Each point is reached from the start by the listed moves, each made once or not at all, plus a little noise. Is the number of moves made odd or even? Then give how often each move was made.
In the rows, zero is written as 128.

Moves:
(1): [126  83]
(2): [166 160]
Start: [127 126]
Points:
[164 113] -> even (1, 1)
[127 126] -> even (0, 0)
[125  81] -> odd (1, 0)

Moves:
(1): [129 144 132 161 150 103 107 132 141  93 112 107  88]
(2): [127 108  94  86 110 131 102 107 106 148 131 107 126]
(3): [162 117 152 133 149 121 113 141 114 143 115 143 152]
(4): [123 105  98 143 125 121 113 141 156 127 171 122 159]
(5): [120 138 133 123 136 114 131 105 122 133 141 130 131]
(6): [140 116 124 120 146 107 137 155 129 131 148 150 127]
(7): [ 94 149 110 138 138 105 117 132 143 109 121 146 152]
(8): [106 124 117 100 120 124 120 111 149 160 126 121 135]
(9): [116 124 107 115 108 103 140 133 134 137 128 132 141]
(10): [114 110 134 108 113 136 135  97 114 132 123 128 116]
(11): [130 162 148 130  96 108 120 102 165 114 139 137 120]
Start: [110 119 135 155 118 165 117 119 130 126 133 124 120]
Points:
[114 112 115  66  88  78  84  77 152 196 166 151 158] -> odd (0, 1, 1, 0, 1, 1, 0, 1, 1, 0, 1)
[112  82 127  91 146 106  66  69 108 171 133 113 100] -> odd (1, 1, 1, 0, 1, 1, 0, 1, 0, 1, 0)
[ 36  92  41  71  50  75  78  72 202 162 196 141 172] -> even (0, 1, 0, 1, 0, 1, 1, 1, 1, 1, 1)

Moves:
(1): [136 111 113 124 131 126 129 132 135 120 139 129 117 115 109 119 132 122
 125 128 127 137 135 125 112]
(2): [127 138 122 111 146 115 135 134 137 126 133 136 115 132 122 144 128 117
 112 139 120 129 127 134 135]
(3): [125 143 140 138 123 133 130 118 134 135 126 127 134 121 120 110 124 124
 120 122 129 122 125 139 128]
(4): [134 138 116 140 129 125 134 133 132 124 137 103 124 114 124 132 104 127
 128 128 144 127 134 137 105]
(5): [138 123 111 121 132 141 129 124 141 131 101 136 150 117 129 115 126 140
 122 123 155 117 125 137 119]
(6): [141 125 119 127 126 130 145 122 140 153 133 129 111 146 120 132 105 121
 122 136 144 137 124 136 136]
(7): [130 137 124 115 139 131 126 124 123 129 141 144 127 122 140 139 140 115
 129 128 126 133 136 126 134]
(8): [126 130 116 121 131 121 125 119 114 132 114 117 130 145 123 124 123 105
 136 130 125 148 125 137 121]
(9): [115 138 135 126 131 147 137 114 144 133 126 122 130 101 140 100 140 137
 133 117 151 121 105 124 128]
(10): [132 132 120 145 119 121 120 115 127 102 114 134 151 138 120 136 137 155
 129 129 133 139 110 106 126]
(11): [119 132 119 124 121 107 124 121 134 118 121 146 123 127 132 139 136 112
 151 117 124 122 122 120 144]
(12): [141 112 126 144 124 140 152 141 122 147 106 111 149 118 135 105 122 141
 137 122 148 128 121 118 144]
(13): [131 129 127 140 129 135 123 125 127 125 121 125 120 127 135 115 103 139
 133 122 125 129 131 117 131]
(14): [121 133 124 121 125 121 138 121 137 120 133 123 133 132 129 136 130 125
 130 112 121 125 139 130 130]
(15): [143 137 135 131 145 132 114 115 133 131 129 119 133 129 129 122 137 131
 141 126 133 121 123 119 130]
(16): [126 132 130 145 103 129 141 123 127 116 124 110 124 119 152 124 139 141
 107 140 144 103 129 132 132]
(17): [130 127 132 144 137 119 139 124 124 137 124 132 122 138 135 114 128 148
 137 131 130 129 126 120 116]
(18): [114 141 140 135 133 143 119 130 140 142 120 132 142 116 122 119 126 137
 133 139 143 135 139 139 145]
(19): [134 123 112 123 119 118 121 131 119 133 124 125 120 120 132 134 136 127
 124 126 113 139 135 124 121]
(20): [139 127 125 110 134 128 117 137 108 114 144 139 124 144 122 148 138 127
 147 119 127 136 132 145 144]
(21): [147 134 133 107 132 121 125 139 133 117 138 127 122 137 132 147 127 112
 140 131 130 140 141 137 124]
(22): [120 143 120 119 120 138 123 143 135 124 126 140 132 135 118 128 129 130
 130 128 131 118 136 112 131]
(23): [124 128 130 129 127 136 133 127 131 121 115 132 122 123 109 136 126 129
 128 116 135 127 140 128 119]
(24): [127 137 121  92 137 109 111 127 114 121 131 126 132 123 128 145 130 117
 114 123 133 140 146 126 134]
Start: [133 111 122 131 128 142 132 133 131 148 134 147 122 115 136 116  96 163
 133 107 156 119 136 119 134]
Points:
[160 123 102 102 126 139 155 160 120 128 125 147 115  91 141 123 115 166
 128 102 208 120 198  94 129] -> odd (1, 0, 0, 0, 0, 0, 1, 0, 0, 0, 0, 1, 0, 0, 0, 1, 1, 0, 0, 0, 1, 1, 1, 1)
[184 123  74 103 144 127 148 116 155 166 100 161 165  96 123 104  96 184
 133  96 225 179 172 119 140] -> odd (1, 0, 1, 0, 1, 1, 1, 0, 0, 1, 0, 1, 0, 1, 0, 0, 1, 1, 1, 0, 1, 0, 0, 1)
[174 127 105 102 124 179 157 135 166 141 115 112 108  82 134  81  75 173
 138  90 249 114 160  89 148] -> odd (1, 0, 0, 0, 0, 1, 0, 0, 1, 0, 0, 1, 1, 0, 1, 1, 0, 0, 0, 0, 1, 1, 1, 1)
[131 166  72  81 140 101 131 109 147  78 109 178  98 103 137 141 121 149
 148  97 198 140 153  73 130] -> even (1, 1, 0, 0, 0, 0, 1, 1, 1, 1, 1, 0, 1, 0, 0, 1, 1, 0, 0, 0, 1, 1, 1, 1)

Moves:
(1): [156 130 115 131 128 121 137 129 133 136 135 121 124 119 132 124 144 134
 138 131 124 118 109 123 140 125]
(2): [123 124 138 129 145 142 147 123 116 136 124 129 129 125 126 130 119 130
 127 123 135 121 127 118 109 137]
(3): [134 129 133 122 144 123 120 128 140 119 136 124 115 130 127 128 118 130
 134 118 142 136 151 134 126 120]
(4): [131 122 128 141 133 129 114 135 131 130 135 123 123 113 130 132 130 123
 130 118 119 126 116 128 135 125]
(5): [109 130 131 126 132 121 135 140 140 152 134 129 127 131 140 133 146 133
 135 145 129 110 132 118 133 100]
(6): [140 140 113 111 100 151 119 139 152 133 126 135 162 139 139 116 111 127
 134 106 145 112 141 148 144 144]
(7): [133 127 118 143 122 118 130 124 135 139 120 115 126 114 131 129 122 131
 127 131 127 131 120 145 133 118]
(8): [119 158 125 125 124 148 123 117 120 159 162 130 143 113 145 119 100 137
 116 132 153 118 155 156 123 147]
(9): [132 135 111 132 123 133 133 132 120 121 119 131 149 115 123 133 132 111
 112 130 143 143 133 133 129 131]
(10): [132 111 126 115 142 108 140 138 139 110 125 134 129 117 140 122 118 125
 124 128 131 130 128 142 114 114]
(11): [126 125 125 150 150 136 107  89 127 116 120 146 130 121 139 153 123 103
 137 120 131 124 136 157 127 135]
(12): [140 130 141 116 136 129 129 130 123 111 108 132 126 130 123 129 135 118
 134 113 114 138 142 130 125 116]
(13): [123 137 134 129 126 122 121 121 137 139 138 130 122 118 132 138 130 119
 147 138 128 116 127 118 124 123]
(14): [136 133 120 123 134 135 143 131 147 119 121 129 143 128 125 110 135 140
 113 124 112 132 126 104 133 136]
(15): [107 137 116  96 104 155 113 124 112 142 131 117 130 129 117 130 117 130
  98 153 132 112 137 138 143 141]
(16): [111 136 106 124 136 129 132 124 140 145 128 131 129 130 110 124 137 125
 119 146 130 136 103 138 135 129]
(17): [130 107 116 135 130 114 125 120 143 127 113 138 131 122 130 110 113 150
 146 105 160 151 108 139 143 146]
(18): [132 133 135 141 128 106 107 134  95 124 120 121 111 131 135 117 119 104
 142 120 144 143 117 121 129 112]
(19): [124 121 143 116 124 129 117 107 124 114 141 101 129 115 123 120 121 109
 129 159 139 133 104 133 147 124]
(20): [119 124 138 138 141 138 130 119 153 125 100 134 143 124 119 120 152 132
 153 122 121 120 125 126 120 160]
(21): [148 137 146 130 175 125 149  97 125 134 126 123 136 122 132 162 116 120
 138 115 103 109 145 129 131 145]
(22): [121 133 124 127 151 130 122 138 120 126 122 129 125 136 135 140 121 149
 122 136 121 140 137 126 123 124]
(23): [139 126 148 135 130 116 130 123 137 136 122 121  96 121 122 136 133 136
 130 127 135 137 119 132 132 143]
(24): [141 132 154 129 127 136  92 113 131 147 126 116 134 127 112 139 131 134
 122 142 110 128 134 134 129 132]
Start: [111 136 113 127 131 123 125 133 120 116 118 129 141 142 132 146 133 129
 144 118 143 144 150 114 151 127]
Points:
[188 148 113 132 153 117  69 123 199 130  80 119 186  86 157  75  97 152
 191  42 178 163 158 181 180 162] -> odd (1, 0, 1, 1, 0, 1, 1, 1, 0, 1, 0, 1, 0, 1, 0, 0, 1, 1, 0, 1, 0, 0, 0, 1)
[153 160 121 116 111 130  93 117 135  95  81 110 181 112 135 119 153  60
 207 114 177 142 124 122 186 142] -> even (1, 0, 0, 0, 0, 1, 0, 0, 1, 0, 0, 1, 1, 0, 0, 0, 0, 1, 1, 1, 0, 0, 0, 0)
[129 151 156  69 165 169  53  72 136 101  93 111 151 102 125 196  80  85
 128 146 184 149 203 191 161 151] -> odd (0, 1, 1, 0, 0, 1, 0, 0, 1, 1, 1, 1, 1, 0, 1, 0, 0, 0, 1, 0, 0, 1, 1, 1)
[111 165 120 128 241 180 100  16 144 125  88 114 194  49 143 180  69 111
 156 107 176 144 192 181 173 212] -> even (0, 1, 1, 1, 0, 0, 1, 1, 1, 0, 1, 1, 1, 1, 1, 0, 1, 0, 1, 1, 1, 1, 0, 0)
[136 159 188  85 198  99  64  70 145 159 136  78 117  69 146 152  76 119
 161 137 173 143 168 149 196 133] -> odd (0, 0, 1, 1, 1, 0, 0, 1, 0, 1, 0, 1, 1, 1, 1, 0, 1, 1, 1, 0, 1, 0, 1, 1)
[145 190 152 104 163 196  33  53 105 139  91  97 170  98 131 158  90  92
 153 129 212 148 197 202 175 198] -> odd (1, 1, 1, 0, 0, 1, 0, 1, 1, 0, 1, 1, 0, 0, 1, 0, 0, 1, 1, 1, 0, 1, 1, 1)
[109 160  92  72 158 131  84 104 177 125  76 101 161 101 136  77  66 152
 144 116 231 194 141 207 201 180] -> odd (0, 0, 1, 0, 0, 1, 1, 1, 0, 1, 0, 1, 0, 1, 1, 1, 1, 1, 1, 1, 0, 1, 1, 0)
[191 170 173 101 206 145 115  73 175 145 128  79 149 115 131 180 104 149
 168 128 130 117 161 108 180 178] -> odd (1, 1, 1, 0, 0, 1, 0, 0, 0, 0, 0, 0, 1, 1, 0, 0, 0, 0, 1, 0, 1, 1, 1, 1)
[159 158  98 154 242  87  67  28 121 139 120 101 161  64 155 175  58 100
 156 141 209 191 139 231 190 139] -> even (1, 0, 1, 0, 0, 0, 1, 1, 1, 1, 1, 0, 0, 0, 0, 1, 1, 1, 1, 0, 1, 1, 0, 1)
[105 118 107  99 173 135  76  63 146 150 104 117 161  67 118 171 139  80
 146 177 172 139  95 173 190 116] -> even (1, 1, 0, 1, 1, 0, 0, 0, 1, 1, 1, 1, 1, 0, 1, 1, 1, 0, 1, 0, 0, 0, 0, 1)
[174 151 113 115 160 115  58 103 153 114  79 102 196  84 155  99  79 126
 184  99 225 193 161 210 185 149] -> even (1, 0, 1, 0, 0, 1, 1, 1, 1, 1, 0, 1, 0, 0, 0, 0, 1, 1, 1, 1, 0, 1, 0, 1)
